Each row of a before or after table is a point. One or more steps were done to the points. Then noise was added and the rows were shuffled. The steps act on columns, c1 being the first. Name the steps. A step turns or swaps two columns, mirrors them in a line or flattens them onto one, adds a multiple of one to another, or multiplies or shifts one. Angles are multiples of 10 degrees, from the lower column toward the higher: turns from -170 to 170, lines from 10 to 170 but not 90. Use the fewest steps. Two steps may share a column if one is a turn and the other turns, adds or multiplies; they go together, in the order done. Otherwise the lowest column goes first.

Before (13 x 2)
[[ 39 -36]
 [-73  63]
 [-36 -16]
 [-25   0]
 [ 15 -39]
 [ 11  -1]
 [ -9 -29]
 [ 36 -27]
 [-38  95]
 [-32  14]
 [-21   8]
 [-14 -74]
 [-42 -18]]
After (13 x 2)
[[  4  30]
 [  9  -6]
 [-37  -1]
 [ 13  75]
 [ 49  19]
 [-33  32]
 [-28  31]
 [-22   1]
 [-86 -33]
 [-69 -78]
 [ 43  15]
 [-22  12]
 [ 29  30]]
Steps: mirror c1 and c2 in the line at 170 degrees

Before (11 x 6)
[[-13  -9 -20 -13 -11  32]
 [  2  16  20   5 -17  24]
 [ 14 -26  30  24  13  23]
 [-23 -33  25  -9 -10 -21]
 [ 13  18   8 -26  10   0]
 [ 33 -34 -26  14  18  14]
 [-16 -14 -18   5 -14   0]
 [  2 -10 -17  26   3  21]
 [-24   4 -11 -12   3  -9]
 [ -5 -15 -26  -7  13 -12]
 [-19  -5  19 -22   3   2]]
After (11 x 6)
[[  4 -25 -16 -15   4  63]
 [-28  20  21 -29  -9 -65]
 [ -2 -12  19  10 -17  73]
 [-21  11 -14   7   2 -28]
 [ 42   4 -20 -38  16  44]
 [-23  21  18  -1   4   8]
 [ -2  13 -27  -6  14 -37]
 [ -7  12 -25  -7 -12  96]
 [-13  -3 -19 -14 -14   3]
 [  7 -13  32 -32  14  71]
 [ 14  18  10  27  11   3]]
Steps: turn c1 and c3 by 10 degrees; turn c2 and c4 by 110 degrees; multiply c6 by 3

Before (14 x 9)
[[-36  27 -54   8   1 -18 -33  43  39]
 [ 37  37  12  20 -29  43  11  12 -32]
 [-21   0  -3 -34 -22  40  51  35  52]
 [  6 -24 -39  24 -28  62   8 -55 -43]
 [-24  -3 -76  -6 -15 -13   5   6  11]
 [ 14 -56 -10 -44  53 -28 -13 -36  40]
 [ -9  -7 -40  -6 -39 -21 -30 -46  19]
 [-36  44 -33 -34  50  23 -10   3 -26]
 [-35  15  16  17 -25 -33  53   3 -16]
 [-37  41 -54  18 -37   6  54  35   2]
 [ 41  16 -48 -17 -34 -37 -36 -43 -35]
 [-31   9   3 -15 -24   0   7  24  -5]
 [ 18  24 -59 -30  38  14  26 -52  59]
 [ 39 -56  18 -57  31  29  -4  13  39]]
After (14 x 9)
[[-25 -69 -11 -46  50  22  13 -37  32]
 [ -7  50 -63 -35  40 -22  50 -20  40]
 [ 13   3 -76  -5 -13  24   2  10   7]
 [ 40  51  -2 -32 -22 -23  13  55  36]
 [ 22  13   6 -16 -26  15 -12  19  -3]
 [-52 -15 -50 -15 -35  12   3 -57 -25]
 [-20 -60  18 -56  35 -45 -13   7  22]
 [ -1 -36 -36 -10 -40  21   6 -54  13]
 [ 44  36 -33 -36  51  -3 -12  -5 -16]
 [ 21 -10 -50   6  -1  32 -52  10  33]
 [ 10  61  17  12 -30  46  42  34 -11]
 [ 24 -17 -38  26 -26 -63  39 -37 -29]
 [ 34  97 -52  14 -35  11  19  61   4]
 [ -7  45  12  22 -28 -60  -2  17 -20]]
Steps: turn c1 and c6 by -150 degrees; add 1 times c7 to c2; turn c7 and c8 by 40 degrees; multiply c9 by 0.7
